Each row of a before or after table is a point. One or more steps were done to the points. Then noise was added and the rows were shuffled. The steps act on how far a point lies along the listed directions, d1 being the first. Name the steps. A step turns or swaps two directions, mirrors them in a line or flattens them onto one, adds a multiple of one to another, or multiplies one. Angles are multiples of 10 degrees, from the lower direction toward the higher: turns from -170 to 170, lines from 10 to 170 but not 90. Use the fewest steps. Two steps may share a direction if one is a turn and the other turns, adds or multiplies; they go together, in the order done. Otherwise the lowest direction goes first.

Directions:
(1): [-0.42 -0.12  0.60]
(2): [0.61 0.02 0.43]
(3): [-0.09  0.73  0.09]
Before (8 x 3)
[[ 0.22 -0.22 -0.59]
 [ 0.08  0.07  0.66]
 [-0.12 -0.34 -0.67]
 [ 0.06 -0.08 -0.22]
 [ 0.19  0.18  0.33]
 [ 0.28 -0.08 -0.06]
 [-0.02  0.08 -0.58]
 [ 0.09 -0.07 -0.14]]
After (8 x 3)
[[-0.60  0.06 -0.98]
 [-0.10 -0.06 -0.29]
 [-0.63 -0.36 -1.02]
 [ 0.05 -0.10 -0.22]
 [-0.20 -0.11 -0.40]
 [-0.50 -0.25 -1.07]
 [ 0.38  0.20  0.44]
 [ 0.65  0.11  1.08]]
Steps: add 1.5 times d1 to d2

Directions:
(1): [-0.66  0.05 -0.06  0.38 -0.54  0.71 -0.18 -0.23]
(2): [ 0.13  0.34  0.25  0.05 -0.67 -0.66 -0.48 -0.39]
(3): [-0.13 -0.26 -0.77 -0.37 -0.54 -0.28  0.54 -0.05]
(4): [ 0.25  0.28 -0.10 -0.70 -0.31  0.42 -0.47  0.58]
(5): [ 0.35  0.61 -0.55  0.72 -0.04 -0.02  0.08  0.40]
Before (8 x 8)
[[-0.40 -0.52 -0.17 -0.34 -0.30  0.41  0.30 -0.22]
 [-0.03  0.06  0.55 -0.33  0.07 -0.58 -0.15 -0.37]
 [-0.28  0.17  1.09  0.00 -0.16  0.36 -1.08 -0.13]
 [-0.20  0.30 -0.06  0.49  0.01  0.45 -0.24 -0.01]
 [-0.35 -0.75  1.04  0.03  0.60  0.40 -0.36 -0.60]
 [ 0.07 -0.58  0.32  0.05  1.15 -0.16  0.26 -0.25]
 [ 0.23 -0.36  0.40 -0.10  0.15 -0.22 -0.04 -0.16]
 [-0.17  0.00  0.15 -0.02 -0.55 -0.11 -0.01 -0.48]]
After (8 x 8)
[[-0.25  0.29 -0.38  0.18 -0.50  0.28 -0.17 -0.01]
 [ 0.01 -0.47  0.48  0.18  0.33  0.04  0.04 -0.27]
 [-0.05 -0.24  0.25  0.63  1.12  0.35  0.08 -0.12]
 [-0.23 -0.34  0.13 -0.13 -0.25 -0.29  0.35 -0.62]
 [-1.05 -0.39  0.56  0.10 -0.38  0.70 -0.37 -0.51]
 [-0.80 -0.95  0.38  0.61  0.57  0.90  0.28 -0.64]
 [-0.06 -0.49 -0.46 -0.30  0.06  0.11  0.67  0.04]
 [-0.42 -0.26  0.73 -0.01  0.44 -0.28  0.09 -0.62]]
Steps: turn d1 and d3 by 50 degrees; turn d2 and d5 by -40 degrees; add 0.7 times d5 to d4

Directions:
(1): [-0.16 -0.38  0.20 -0.42  0.21 -0.15 -0.76 -0.43  0.31  0.55 -0.64]
(2): [ 0.00 -0.47  0.32  0.79 -0.02  0.26 -0.01 -0.19 -0.86  0.01 -0.48]
(3): [-0.26  0.56  0.22 -0.34  0.90  0.11  0.29 -0.55 -0.49  0.07  0.15]
(4): [ 0.02  0.27 -0.20  0.78  0.57  0.12 -0.09  0.42  0.37  0.80  0.11]
(5): [-0.35 -0.05 -0.28  0.01  0.02 -0.37  0.96  0.01  0.27  0.09 -0.82]
Before (12 x 11)
[[-0.09 -0.26 -0.01  0.40 -0.06 -0.10  0.64  0.36  0.09  0.17 -0.38]
 [-0.02  0.21 -0.14  0.32 -0.05 -0.24  0.41  0.38  0.68  0.17 -0.06]
 [-0.05 -0.27 -0.19  0.43 -0.27  0.05  0.45  0.11  0.03  0.02 -0.37]
 [ 0.20 -0.11 -0.05  0.67  0.01 -0.05  0.22  0.20 -0.13  0.01 -0.16]
 [-0.08  0.48 -0.14 -0.75  0.29  0.03 -0.48  0.01  0.29  0.13  0.50]
 [-0.09 -0.11 -0.10  0.64 -0.03 -0.14  0.20  0.36  0.11  0.31 -0.28]
 [ 0.27  0.01 -0.32  0.21 -0.01 -0.32  0.62  0.26  0.40  0.46 -0.28]
 [-0.21 -0.09 -0.16  0.36  0.31 -0.10  0.42  0.27  0.01  0.27 -0.29]
 [-0.27  0.39 -0.49 -0.31  0.17 -0.26  0.48  0.41  0.68  0.13 -0.04]
 [-0.21 -0.65 -0.15 -0.09 -0.41 -0.30  0.24 -0.22 -0.40 -0.33 -0.45]
 [-0.38 -0.65  0.43 -0.42  0.22 -0.20 -0.66 -0.57  0.26  0.88 -1.29]
 [-0.02  0.03 -0.45 -0.33 -0.35 -0.27  0.01  0.10  0.62 -0.29  0.17]]
After (12 x 11)
[[ 0.08  0.17 -0.50  0.13 -0.06 -0.12 -0.23  0.33  0.76  0.09  0.45]
 [-0.24  0.65 -0.28 -0.37  0.88 -0.01 -0.38  0.11  0.57  0.80  0.23]
 [-0.11 -0.87 -0.05 -0.33 -0.76 -0.30 -0.03 -0.32 -0.48 -0.59 -0.36]
 [ 0.29 -0.12 -0.02  0.50 -0.33 -0.02  0.27  0.19 -0.36 -0.42  0.03]
 [ 0.44 -0.08 -0.37  0.46 -0.22 -0.24  0.36  0.53  0.50  0.50 -0.06]
 [-0.12  0.44 -0.69  0.37  0.17 -0.15  0.28  0.93  1.01  0.55  0.15]
 [ 0.10 -0.38 -0.13  0.36 -0.65  0.13  0.29  0.17 -0.11 -0.33 -0.09]
 [ 0.16  0.25 -0.20  0.68 -0.10 -0.09  0.21  0.66  0.73  0.27  0.26]
 [-0.09 -0.23 -0.17  0.38 -0.04 -0.10  0.32  0.34  0.03  0.06 -0.24]
 [ 0.03 -0.20 -0.03  0.53 -0.28 -0.09 -0.01  0.39  0.00  0.06 -0.08]
 [ 0.07 -0.42  0.01  0.37 -0.45 -0.06  0.46  0.46  0.05 -0.15 -0.14]
 [-0.51 -1.36  0.72 -1.17  0.18 -0.45 -1.82 -1.18  0.65  1.40 -2.16]]
Steps: multiply d1 by 2; add -1 times d2 to d4; turn d3 and d5 by 40 degrees

Directions:
(1): [-0.10  0.72  0.48  0.49  0.27  0.72  0.32 -0.09 -0.37  0.58 -0.40  0.09
  0.40  0.27]
(2): [ 0.37 -0.78  0.16  0.28  0.39  0.25 -0.10  0.24 -0.06  0.76  0.59 -0.44
  0.27 -0.49]
(3): [-0.20 -0.20  0.01 -0.17  1.00 -0.27 -0.06  0.64 -0.25 -0.24  0.18  0.69
  0.31  0.50]
Before (14 x 14)
[[-0.17  0.41  0.25  0.33  0.20  0.58  0.23 -0.34 -0.24  0.44 -0.22  0.22
   0.21  0.06]
 [ 0.09  0.36  0.43  0.45 -0.39  0.68  0.30 -0.52 -0.19  0.53 -0.45 -0.52
  -0.03 -0.32]
 [ 0.02  0.29  0.24  0.48  0.03  0.62  0.09 -0.18 -0.12  0.51  0.12 -0.09
   0.48  0.06]
 [ 0.00  0.90  0.40  0.61 -0.35  1.41  0.56 -0.40 -0.28  0.60 -0.57 -0.10
   0.47  0.20]
 [ 0.26 -0.58 -0.52 -0.28  0.54 -0.45 -0.12  0.26 -0.07 -0.33  0.46  0.55
   0.02  0.32]
 [ 0.42 -0.61 -0.29 -0.16 -0.56 -0.33 -0.14  0.15  0.38  0.10  0.63 -0.88
  -0.36 -1.19]
 [-0.07  0.82  0.40  0.25  0.67  0.51  0.23 -0.31 -0.26  0.33 -0.60  0.39
   0.31  0.18]
 [ 0.42 -0.68 -0.04  0.05  0.32 -0.13 -0.12  0.38  0.00  0.36  0.41 -0.15
   0.21 -0.42]
 [ 0.36 -1.45 -0.26 -0.29  0.77 -0.30 -0.43  0.29  0.25  0.35  0.88 -0.23
   0.29 -0.63]
 [ 0.22 -0.77 -0.12  0.02  0.35 -0.21 -0.16  0.39  0.30  0.03  0.79 -0.10
  -0.33 -0.46]
 [ 0.33 -0.47  0.29  0.42  0.31  0.04 -0.03  0.16  0.23  0.70  0.57 -0.13
   0.41 -0.03]
 [ 0.06  0.20  0.14 -0.35  1.04 -0.49 -0.27  0.71 -0.19 -0.07 -0.06  0.74
   0.50  0.51]
 [ 0.47 -0.71 -0.49 -0.33  0.09 -0.49 -0.25  0.36 -0.03 -0.29  0.39 -0.49
  -0.13 -0.62]
 [-0.10  1.00  0.48  0.34 -0.78  0.71  0.24 -0.63 -0.16  0.32 -0.73 -0.53
  -0.31 -0.28]]
After (14 x 14)
[[ 0.39 -0.68 -0.51 -0.39  0.22 -0.57 -0.27  0.44 -0.07 -0.43  0.35 -0.33
  -0.10 -0.49]
 [ 0.39 -0.01  0.20 -0.09  0.42 -0.15 -0.28  0.32 -0.02  0.47  0.05 -0.01
   0.35 -0.12]
 [ 0.36 -0.64 -0.04 -0.01  0.46 -0.22 -0.11  0.45 -0.04  0.24  0.37  0.01
   0.25 -0.25]
 [-0.34  1.12  0.43  0.16 -0.35  0.47  0.25 -0.36 -0.29 -0.07 -0.82 -0.02
  -0.22  0.16]
 [ 0.10 -0.42 -0.36 -0.40  0.01 -0.63 -0.14  0.51  0.20 -0.39  0.52 -0.18
  -0.25 -0.63]
 [ 0.23 -0.42  0.28  0.34  0.48 -0.06 -0.03  0.28  0.18  0.55  0.52  0.11
   0.45  0.17]
 [ 0.45 -0.70 -0.47 -0.13  0.19 -0.26 -0.13  0.02  0.02 -0.03  0.53  0.12
  -0.06 -0.04]
 [-0.19  0.42  0.24  0.30  0.24  0.56  0.23 -0.33 -0.25  0.43 -0.23  0.27
   0.20  0.10]
 [ 0.02  0.76  0.41  0.34  0.50  0.59  0.23 -0.43 -0.20  0.49 -0.57  0.21
   0.27  0.00]
 [-0.14  0.50  0.38  0.25  0.07  0.44  0.30 -0.22 -0.33  0.14 -0.55  0.02
   0.05  0.13]
 [-0.08  0.35  0.23  0.41  0.22  0.54  0.09 -0.06 -0.17  0.36  0.07  0.12
   0.52  0.22]
 [-0.13  0.98  0.37  0.50 -0.08  1.28  0.57 -0.24 -0.34  0.38 -0.64  0.23
   0.52  0.47]
 [ 0.16 -0.74 -0.13 -0.02  0.46 -0.27 -0.15  0.45  0.26 -0.06  0.77  0.05
  -0.31 -0.34]
 [ 0.29 -1.39 -0.28 -0.36  0.91 -0.37 -0.44  0.40  0.20  0.23  0.85 -0.05
   0.32 -0.48]]
Steps: flatten d2 and d3 onto the line at 30 degrees

Directions:
(1): [-0.49 -0.43  0.08 -0.34 -0.17  0.47 -0.73  0.23  0.32  0.11 -0.34  0.07
 -0.75 -0.32 -0.04 -0.47  0.23  0.07  0.49 -0.86 -0.55 -0.24  0.64  0.32]
(2): [-0.91  0.56  0.10 -0.33  0.59 -0.17 -0.62 -0.15 -0.21  0.30  0.72 -0.66
  0.05  0.29 -0.14 -0.16  0.24 -0.22  0.57 -0.16  0.72 -0.05 -0.25 -0.32]
(3): [ 1.06  0.45  0.65 -0.36 -0.10  0.14  0.27  0.51  0.03 -0.38  0.60 -0.19
 -0.29 -0.22 -0.57  0.20  0.00 -0.05  0.00 -0.95  0.42  0.23  0.04  0.03]
Before (12 x 24)
[[-0.27  0.24  0.39 -0.47  0.09  0.11 -0.57  0.30  0.08  0.32  0.30 -0.49
  -0.59 -0.05 -0.30 -0.40  0.23  0.15  0.46 -1.07  0.16 -0.06  0.31  0.05]
 [-0.07  0.18  0.11  0.01  0.00 -0.11  0.08  0.07  0.04  0.14  0.13 -0.09
   0.08 -0.04  0.07 -0.16  0.23 -0.08  0.17 -0.02  0.09 -0.06  0.12 -0.10]
 [-0.97 -0.24 -0.08 -0.24  0.30  0.20 -0.55 -0.16  0.01  0.42 -0.09 -0.27
  -0.05  0.20  0.12 -0.51  0.16  0.23  0.54 -0.25 -0.07 -0.09  0.00 -0.21]
 [ 0.78  0.32  0.21 -0.03 -0.15 -0.31  0.61 -0.02 -0.17 -0.20  0.55 -0.11
   0.14  0.07 -0.20  0.40 -0.06 -0.14 -0.38  0.03  0.43  0.33 -0.28 -0.32]
 [ 0.01  0.37  0.02  0.07  0.27 -0.30  0.14 -0.11 -0.13 -0.06  0.45 -0.38
   0.20  0.17 -0.13 -0.03 -0.04 -0.08 -0.09  0.06  0.53  0.24 -0.40 -0.05]
 [ 0.37 -0.02  0.06  0.06 -0.31  0.33  0.10  0.29 -0.07 -0.34 -0.13  0.08
  -0.19 -0.26  0.00 -0.07 -0.24  0.10 -0.19 -0.15 -0.26  0.28  0.03  0.27]
 [-0.23  0.10  0.29 -0.18  0.03 -0.11  0.05  0.06 -0.23  0.10  0.52 -0.17
   0.19 -0.03  0.19 -0.01  0.03 -0.08  0.19 -0.10  0.39 -0.19 -0.43 -0.22]
 [ 0.27 -0.14  0.26 -0.43 -0.05  0.31 -0.16  0.58  0.08  0.02  0.00 -0.17
  -0.49 -0.13 -0.47 -0.33  0.06  0.02  0.34 -0.80 -0.18 -0.07  0.26  0.28]
 [ 0.46  0.07  0.24 -0.06 -0.51  0.12  0.13  0.19  0.16 -0.28 -0.08  0.09
  -0.19 -0.20 -0.05  0.03  0.17  0.06 -0.13 -0.20 -0.44  0.09  0.22  0.26]
 [-0.86  0.21  0.03 -0.61  0.14  0.09 -0.59 -0.02  0.19  0.27  0.29 -0.21
  -0.58 -0.20 -0.10 -0.38  0.32 -0.24  0.58 -0.75  0.15 -0.22  0.28  0.21]
 [ 1.35  0.20  0.47 -0.41 -0.47  0.30  0.42  0.63 -0.01 -0.63  0.20 -0.11
  -0.60 -0.45 -0.45  0.20 -0.18 -0.12 -0.28 -0.91  0.34  0.38  0.04  0.30]
 [ 0.89  0.07 -0.32  0.47 -0.05 -0.31  0.87 -0.11 -0.05 -0.20 -0.02  0.54
   0.77  0.30  0.15  0.54 -0.33 -0.08 -1.04  0.76 -0.10  0.37 -0.77 -0.05]]
After (12 x 24)
[[ 0.61  0.45 -0.07  0.10 -0.03 -0.49  0.97 -0.21 -0.14 -0.15  0.36  0.17
   0.45  0.06  0.01  0.45 -0.21 -0.19 -0.58  0.53  0.48  0.20 -0.48 -0.03]
 [ 1.22  0.75  0.63 -0.42  0.20 -0.11  0.58  0.65 -0.28 -0.27  0.93 -0.56
   0.06  0.11 -0.84  0.21 -0.10 -0.15 -0.01 -0.61  0.84  0.32 -0.41 -0.08]
 [ 0.26  0.70  0.54 -0.40 -0.10 -0.03 -0.12  0.24 -0.03 -0.22  0.75 -0.47
  -0.17 -0.03 -0.36  0.05  0.31 -0.12  0.23 -0.58  0.33  0.18 -0.03  0.00]
 [ 1.57  0.75  0.62 -0.02 -0.09 -0.34  0.92  0.37 -0.22 -0.20  0.71 -0.31
   0.24  0.09 -0.49  0.45 -0.21  0.17 -0.53 -0.37  0.73  0.44 -0.41 -0.19]
 [-0.74 -0.53 -0.14 -0.38 -0.05  0.54 -1.00  0.21  0.48  0.22 -0.33  0.29
  -0.70 -0.16  0.02 -0.56  0.28 -0.06  0.30 -1.01 -0.84 -0.18  0.40  0.41]
 [-0.42 -0.40 -0.58  0.48  0.15 -0.24  0.44 -0.54 -0.19  0.31 -0.55  0.20
   0.84  0.45  0.56  0.00 -0.25  0.34 -0.35  1.23 -0.19  0.07 -0.49 -0.33]
 [ 1.16  0.07  0.71 -0.61 -0.54  0.32  0.11  0.61  0.22 -0.41  0.47 -0.04
  -0.87 -0.45 -0.60  0.06  0.14 -0.04  0.06 -1.52  0.00  0.22  0.49  0.09]
 [ 0.23  0.13  0.11  0.10 -0.10 -0.10  0.30  0.12  0.07  0.05  0.00  0.05
   0.11 -0.09  0.06 -0.08  0.16 -0.03 -0.01  0.05 -0.02 -0.03  0.13 -0.05]
 [ 2.32  1.28  1.55 -1.24 -0.22  0.41  0.36  1.33 -0.10 -0.99  1.61 -0.87
  -1.05 -0.61 -1.43  0.37  0.02 -0.38  0.17 -2.56  1.49  0.68 -0.04  0.11]
 [ 0.55 -0.28  0.31 -0.01 -0.42  0.10  0.45  0.27 -0.04 -0.15  0.03  0.27
   0.03 -0.28  0.18  0.07 -0.11  0.09 -0.14 -0.20 -0.11 -0.17 -0.18  0.04]
 [ 0.07  0.50  0.34 -0.24  0.03  0.25 -0.21  0.32 -0.21 -0.26  0.54 -0.46
  -0.25 -0.12 -0.30 -0.09 -0.06 -0.04  0.21 -0.54  0.37  0.32 -0.14  0.04]
 [ 0.67 -0.21  0.12  0.05 -0.33  0.13  0.31  0.23  0.22 -0.32 -0.17  0.14
  -0.31 -0.26 -0.14 -0.12 -0.11  0.11 -0.27 -0.46 -0.25  0.19  0.14  0.39]]
Steps: turn d1 and d2 by 150 degrees; multiply d3 by 2.5
